Each wall is flat, endless, passes through zero and stands at right angles to its row. A trip goes straight from one point to another. Which walls does it cross, in order?

Walls:
(1): [-0.14 -0.02]
(2): [0.18 0.21]
(3): [0.75 0.00]
Trips:
[-0.54  0.10] to [-0.25  0.10] => none
[0.12 0.39] to [-0.27 -0.48] => 3, 1, 2
[ 0.17 -0.21] to [0.06 0.19] => 2
[0.25 0.03] to [-0.18 -0.22] => 2, 1, 3
[-0.10 -0.29] to [-0.24 -0.11] => none

Walls:
(1): [-0.65  0.25 -0.70  0.01]
(2): [ 0.17  0.07 -0.41 -0.26]
(3): [0.15 0.11 0.07 0.13]
(4): [ 0.29 -0.17  0.00  0.27]
(5): [ 0.47  0.22 -0.48  0.42]
(6): [-0.04 -0.13  0.43  0.14]
(7): [-0.16 -0.24  0.20  0.04]
Trips:
[-0.59  0.14  0.38  0.77] to [0.17 0.19 0.12 0.13] => 5, 1, 7
[-0.40 -0.30 -0.33 -0.34] to [-0.21 -0.28  0.06 -0.01] => 2, 6

Walls:
(1): [ 0.03 -0.31 -0.32  0.03  0.34  0.10 -0.03 -0.05]
(2): [ 0.61  0.11 -0.73  0.11  0.10  0.47  0.41 -0.52]
(3): [ 0.07  0.18  0.07 -0.32 -0.26  0.19  0.29 -0.03]
(4): [ 0.24  0.02 -0.30  0.13 -0.35  0.33 -0.07 -0.19]
Trips:
[ 0.20  0.22 -0.13  0.17 -0.31 -0.36 -0.13 -0.23] to [-0.49  0.03  0.06 -0.13 -0.12 -0.01 -0.10 -0.11] => 2, 3, 4
[-0.01 -0.16 -0.09  0.06 -0.01  0.29 -0.35  0.28] to [ 0.10 -0.13 -0.08  0.13  0.30  0.46 -0.39 -0.07] => 2
[ 0.26  0.01 -0.29 -0.06  0.21 -0.55  0.01 -0.12] to [-0.18 -0.02 -0.13  0.11  0.13 -0.06  0.09  0.26] => 2
[ 0.15  0.54 -0.16 -0.06 -0.04  0.22  0.12  0.30] to [ 0.04 -0.08 -0.35 -0.19 -0.03 -0.04  0.21  0.01] => 1
[-0.01  0.03 -0.23 -0.04  0.26  0.46  0.18 -0.52] to [ 0.19  0.20 -0.06 -0.15  0.08 -0.22 -0.64 -0.53] => 3
[-0.31  0.67  0.37 -0.10 -0.46 -0.15 -0.30  0.12] to [-0.06 -0.18 -0.18 -0.06  0.33  0.01 -0.21 -0.45] => 3, 1, 2, 4
[-0.57 -0.41 -0.24 -0.45 -0.45  0.10 -0.12 -0.37] to [-0.11 -0.31  0.30 -0.40  0.05  0.00 -0.11 -0.20] => 4
[ 0.23  0.19  0.81  0.23 -0.45  0.10 -0.12  0.04] to [ 0.47  0.41 -0.27  0.17 -0.04  0.33 -0.27 -0.65] => 2, 1
[ 0.51 -0.14 -0.30  0.30 -0.22  0.15  0.13 -0.22] to [-0.41 -0.20  0.28 -0.01  0.43  0.09  0.39  0.04] => 3, 4, 2
[ 0.04  0.03 -0.77  0.21 -0.24  0.16  0.30 -0.29] to [ 0.21  0.10  0.06  0.24 -0.18  0.29  0.02 -0.09] => 1

Walls:
(1): [ 0.04 -0.42 -0.07 -0.27  0.03 -0.40  0.42 -0.38 -0.16 -0.03 -0.13]
(2): [ 0.26  0.04  0.30 -0.03 -0.05  0.71  0.34 -0.05 -0.18 -0.20  0.01]
(3): [-0.27 -0.04  0.17  0.35 -0.14  0.16 -0.24  0.17  0.02  0.08 -0.25]
(4): [-0.47 -0.06 -0.25  0.06  0.16 -0.13 -0.18  0.08 -0.38 -0.03 -0.06]
(5): [-0.07 -0.22 -0.05 -0.04  0.36  0.21  0.06  0.20  0.04 -0.10 -0.12]
(6): [-0.37 -0.23 -0.23 -0.40  0.20  0.21  0.13 -0.38 -0.22  0.00 -0.49]
Trips:
[ 0.67  0.26  0.25  0.27 -0.01 -0.17 -0.26  0.47 -0.82 -0.18 -0.06] to [-0.09  0.00 -0.37 -0.38 -0.25 -0.09  0.39 -0.28  0.07  0.13  0.33] => 3, 1, 4, 6, 2
[-0.13  0.32 -0.20 -0.34 -0.12  0.35  0.13  0.56  0.06  0.15 -0.24] to [-0.39 -0.68 -0.30 -0.27 -0.09  0.15  0.08 -0.14  0.18 -0.03 -0.46] => 1, 2
[-0.18  0.03 -0.02  0.02  0.11  0.19 -0.02  0.38 -0.18 -0.17 -0.47] to [ 0.17  0.06  0.20 -0.14  0.20 -0.05  0.67 -0.34 -0.50  0.14 -0.38] => 1, 3, 4
[ 0.46 -0.09  0.24  0.28  0.15 -0.23 -0.10 -0.34 -0.18 -0.39 -0.33] to [-0.19 -0.10  0.53  0.15  0.49  0.12 -0.33  0.12 -0.01  0.44  0.16] => 3, 5, 1, 4, 2

Walls:
(1): [-0.72  0.18  0.61  0.17 -0.25  0.24 -0.26  0.01  0.02 -0.02 -0.33  0.04
 -0.40 -0.02]
(2): [-0.05  0.65 -0.42  0.21  0.09 -0.16 -0.03  0.50 -0.01 -0.12  0.26  0.53
  0.14  0.12]
(3): [ 0.29  0.40  0.32  0.13  0.03 -0.41  0.17  0.27  0.31  0.07  0.33  0.29
 -0.34 -0.19]
(4): [ 0.35 -0.20  0.15 -0.02 -0.08  0.11 -0.14  0.14  0.01 -0.04  0.10 -0.43
 -0.07  0.49]
(5): [-0.15 -0.25  0.06 -0.40 -0.24 -0.33  0.26 -0.62  0.05  0.24 -0.46  0.00
  0.73 -0.46]
(6): [-0.05  0.25  0.30 -0.05  0.24 -0.48 -0.18  0.18 -0.30  0.16  0.81 -0.14
  0.04 -0.22]
(7): [-0.37  0.36  0.48 -0.20  0.15  0.57  0.32  0.25 -0.27  0.09  0.13  0.54
  0.05 -0.03]
Trips:
[ 0.18 -0.12  0.04 -0.12 -0.71  0.00  0.38  0.19  0.01 -0.65  0.14 -0.07
 -0.03 -0.16] to [ 0.17 -0.24 -0.06  0.41  0.56  0.05  0.24  0.40 -0.32  0.12  0.16  0.13
  0.24  0.02] => 5, 2, 7, 6
[-0.17  0.30 -0.14 -0.08  0.02 -0.04 -0.23 -0.44 -0.02 -0.21  0.25  0.46
 -0.11 -0.17] to [-0.34 -0.06  0.46  0.12  0.63  0.01  0.02 -0.16 -0.02  0.25  0.04  0.46
  0.12  0.07] => none
[ 0.01  0.04 -0.26 -0.24 -0.23 -0.28  0.18  0.36  0.26 -0.06 -0.16  0.06
  0.30 -0.03] to [ 0.49  0.12 -0.08 -0.57 -0.47  0.25  0.10 -0.02  0.13  0.34 -0.08  0.00
 -0.07 -0.09] => 4, 2, 7
[-0.41 -0.25  0.33  0.24 -0.23  0.15 -0.02  0.24 -0.05  0.12  0.26 -0.62
  0.27 -0.27] to [ 0.53 -0.28  0.10 -0.23 -0.24  0.54  0.18  0.24 -0.18 -0.42 -0.67  0.22
 -0.14  0.14] => 6, 5
[ 0.05  0.05 -0.17 -0.15  0.11  0.15 -0.31  0.16 -0.17  0.63  0.00  0.17
  0.58  0.09] to [-0.03 -0.15  0.47  0.06 -0.02 -0.11 -0.20 -0.58 -0.18  0.12  0.26 -0.33
  0.03 -0.10] => 4, 2, 7, 1
[-0.26 -0.04 -0.03 -0.05  0.16 -0.25  0.18  0.25 -0.52  0.01  0.52 -0.04
 -0.19 -0.23] to [-0.16 -0.41 -0.69 -0.09  0.05  0.07 -0.50  0.20  0.31  0.09  0.14  0.03
 -0.28  0.08] => 7, 3, 4, 6
[ 0.11  0.49  0.08 -0.29 -0.39  0.24  0.17  0.03  0.14  0.17 -0.37  0.06
  0.68  0.04] to [ 0.11  0.04 -0.13 -0.24 -0.50  0.11  0.33 -0.40  0.00  0.15 -0.25  0.03
 -0.03 -0.14] => 2, 7

Walls:
(1): [-0.49  0.32 -0.02 -0.17  0.30  0.25  0.04  0.09  0.25 -0.42  0.34 -0.03
  0.00  0.01 -0.50  0.25 -0.12 -0.15 -0.30 -0.10]
(2): [ 0.07  0.12 -0.15 -0.11 -0.02 -0.19  0.08  0.20 -0.11  0.35  0.00 -0.62
 -0.49  0.09 -0.10  0.01 -0.02  0.09 -0.13  0.48]
(3): [-0.27 -0.29 -0.46 -0.04 -0.20 -0.30  0.05  0.29  0.05 -0.02  0.02 -0.46
 -0.18  0.10 -0.18  0.12 -0.26  0.09  0.11  0.08]
(4): [-0.28  0.11  0.14 -0.46 -0.01 -0.13  0.17  0.01  0.03 -0.53 -0.40 -0.34
  0.49  0.35  0.32  0.14 -0.02  0.21  0.05 -0.10]
(5): [-0.39  0.25  0.26 -0.58 -0.31 -0.40 -0.07 -0.23  0.02 -0.26 -0.33 -0.01
 -0.05 -0.25  0.56  0.52  0.29  0.04 -0.09 -0.06]
(6): [ 0.45  0.18 -0.40  0.00  0.10 -0.02  0.01 -0.29  0.02  0.62 -0.21 -0.23
 -0.06  0.37  0.05  0.31 -0.29  0.18  0.39  0.22]
Trips:
[ 0.15 -0.15  0.02 -0.19  0.28  0.32 -0.26  0.06  0.29  0.07 -0.14  0.23
  0.22 -0.13  0.27  0.02  0.02  0.44  0.13  0.11] to [ 0.22 -0.05 -0.48 -0.22 -0.54  0.22 -0.37 -0.22  0.14  0.02 -0.08  0.10
 -0.49 -0.17  0.12  0.00  0.57  0.05  0.06  0.08] => 4, 2, 3
[-0.48 -0.26 -0.13 -0.19 -0.24 -0.42  0.44 -0.11 -0.06 -0.50 -0.11 -0.26
  0.02  0.08  0.12 -0.43  0.71 -0.08  0.05  0.35] to [-0.31 -0.04 -0.06  0.36 -0.26 -0.36 -0.44  0.22 -0.28 -0.19 -0.16  0.37
  0.39  0.22  0.26  0.35 -0.28  0.22 -0.21 -0.66] => 2
[ 0.52 -0.09  0.33  0.18 -0.08 -0.24  0.01 -0.18  0.12  0.23  0.66  0.00
  0.16 -0.25  0.23  0.00 -0.20  0.50  0.25  0.33] to [ 0.10  0.33 -0.07  0.30 -0.15 -0.30  0.02 -0.19 -0.64 -0.47  0.30 -0.06
 -0.05 -0.31  0.15 -0.07 -0.56  0.34  0.06  0.47] => 3, 5
[-0.28  0.15 -0.09  0.59 -0.12 -0.26  0.37 -0.19 -0.27  0.05  0.24  0.06
 -0.10  0.20  0.37 -0.38  0.09  0.17 -0.31  0.09] to [-0.29 -0.14  0.06 -0.13  0.29  0.10  0.05  0.36  0.20 -0.13 -0.15 -0.29
  0.08  0.36  0.16  0.26 -0.20 -0.41  0.46  0.22] => 3, 4, 6, 1, 5
[ 0.53  0.02 -0.18  0.14  0.14 -0.06  0.20 -0.48 -0.04  0.33 -0.02  0.34
 -0.11  0.24 -0.06 -0.32 -0.20  0.26  0.30  0.16] to [ 0.31 -0.10  0.26 -0.41  0.06 -0.05  0.01 -0.29 -0.23 -0.06 -0.60 -0.13
  0.21 -0.63  0.10  0.05 -0.14 -0.29 -0.44  0.24] => 5, 4, 6
[-0.38 -0.37  0.49  0.29  0.39 -0.27  0.36  0.42  0.23  0.25  0.07  0.16
 -0.20  0.05  0.02  0.20 -0.04 -0.59 -0.47 -0.01] to [-0.29  0.44 -0.22 -0.31 -0.37  0.30 -0.11  0.06  0.22  0.04 -0.30 -0.37
  0.03  0.32 -0.04  0.00 -0.25  0.17 -0.05  0.16] => 5, 4, 6

Walls:
(1): [-0.22 -0.22  0.07  0.06 -0.37 -0.47  0.08  0.04 -0.04  0.37 -0.03 -0.29
  0.39  0.22 -0.04 -0.64  0.22  0.26  0.02 -0.05 -0.20 -0.03 -0.20  0.17
 -0.03  0.03 -0.13  0.10 -0.21 -0.48  0.00  0.15]
(2): [ 0.06  0.60 -0.05  0.31  0.09 -0.03 -0.27 -0.25 -0.31  0.16 -0.28 -0.06
 -0.16 -0.40 -0.25  0.25 -0.40  0.14  0.34  0.01 -0.10 -0.35 -0.15  0.08
  0.41  0.13 -0.06  0.11 -0.38 -0.30 -0.12  0.00]
(3): [-0.10  0.03 -0.19 -0.34  0.27  0.17  0.21  0.32 -0.43  0.13  0.07 -0.36
 -0.04  0.23  0.54  0.14  0.34 -0.21  0.13 -0.11 -0.04  0.09  0.17 -0.13
  0.09  0.57 -0.09 -0.16 -0.52  0.60  0.43 -0.12]
(4): [ 0.07 -0.33 -0.10 -0.04 -0.33  0.19 -0.28 -0.29  0.27  0.21 -0.03  0.28
  0.43  0.29 -0.24  0.08 -0.02 -0.37 -0.19  0.13 -0.14 -0.02  0.34  0.11
  0.19  0.25 -0.07 -0.02 -0.07 -0.47 -0.31  0.02]
(5): [ 0.08 -0.11 -0.42 -0.28  0.03 -0.08 -0.34 -0.09  0.29  0.07  0.20 -0.11
  0.41  0.04  0.16  0.07 -0.25 -0.16  0.48  0.61 -0.38 -0.36 -0.26 -0.02
 -0.06 -0.08 -0.10  0.10  0.37 -0.74 -0.05  0.16]
Trips:
[-0.24  0.26 -0.21 -0.26 -0.18 -0.21  0.14 -0.15  0.01 -0.05  0.05  0.00
  0.21 -0.28  0.29  0.37  0.32 -0.10  0.08 -0.13 -0.23  0.11  0.10 -0.21
 -0.54 -0.04  0.44  0.04  0.29  0.28  0.24 -0.21] to [-0.03  0.35 -0.45  0.13 -0.39 -0.09 -0.34 -0.20  0.05 -0.04  0.02  0.10
 -0.23  0.33  0.15  0.11 -0.17  0.02 -0.11  0.25 -0.08 -0.30  0.14  0.43
 -0.08 -0.69  0.31  0.33 -0.08  0.54  0.26  0.22] => 3, 2
[-0.03  0.07 -0.94 -0.56 -0.20 -0.12  0.08 -0.28  0.06 -0.11 -0.20  0.20
  0.28  0.44  0.26  0.17 -0.05 -0.22 -0.30  0.55  0.14  0.08  0.48  0.62
 -0.11 -0.11 -0.21 -0.15 -0.66 -0.25 -0.08 -0.19] to [ 0.52 -0.05 -0.05 -0.30  0.18  0.39  0.06  0.09 -0.01 -0.28 -0.20 -0.26
  0.15  0.51  0.19  0.04 -0.60 -0.18  0.17 -0.36  0.11  0.07  0.07 -0.10
  0.06  0.09  0.21  0.14 -0.11  0.23  0.28 -0.25] => 1, 5, 4
[ 0.45  0.01  0.15 -0.26  0.21 -0.01  0.52 -0.15 -0.30 -0.44  0.26 -0.53
  0.11  0.13  0.17 -0.11 -0.07 -0.03  0.02  0.02  0.37 -0.17  0.05  0.21
  0.56 -0.11  0.22  0.10  0.56  0.10  0.16 -0.52] to [ 0.74  0.27 -0.16 -0.17  0.36  0.19 -0.15  0.01 -0.10  0.17  0.41  0.23
  0.08 -0.08 -0.35  0.12 -0.07  0.02 -0.31 -0.28  0.01 -0.14  0.00 -0.39
 -0.42 -0.10 -0.01  0.47  0.03  0.20  0.38 -0.22] => none
[ 0.28  0.37 -0.11 -0.51 -0.34  0.12 -0.41 -0.18  0.21 -0.10 -0.42 -0.25
  0.05 -0.04  0.53  0.36 -0.44 -0.05  0.08 -0.13 -0.28 -0.32 -0.23  0.00
 -0.10  0.25 -0.04 -0.06  0.17  0.09 -0.39  0.33] to [-0.38 -0.34 -0.26 -0.39 -0.04  0.11 -0.57  0.45 -0.17  0.05  0.54 -0.28
 -0.37 -0.10  0.14  0.45  0.24  0.55  0.40 -0.41  0.33 -0.22 -0.12  0.42
  0.47 -0.13 -0.32 -0.10 -0.45 -0.45 -0.36 -0.30] => 3, 1, 4
[-0.44 -0.05 -0.15 -0.48 -0.06 -0.31 -0.37 -0.03 -0.19 -0.25 -0.53 -0.36
  0.25 -0.01  0.00  0.27 -0.37 -0.61  0.31 -0.08 -0.08 -0.28  0.08 -0.42
  0.55  0.27 -0.45 -0.07  0.30 -0.08 -0.11  0.19] to [ 0.02  0.34  0.11 -0.19  0.05  0.28  0.10 -0.18  0.15  0.01  0.13 -0.41
 -0.13  0.10  0.21  0.52 -0.10 -0.07  0.34 -0.27 -0.16 -0.37  0.30 -0.19
  0.32 -0.19 -0.11 -0.29 -0.13 -0.39 -0.20 -0.47] => none
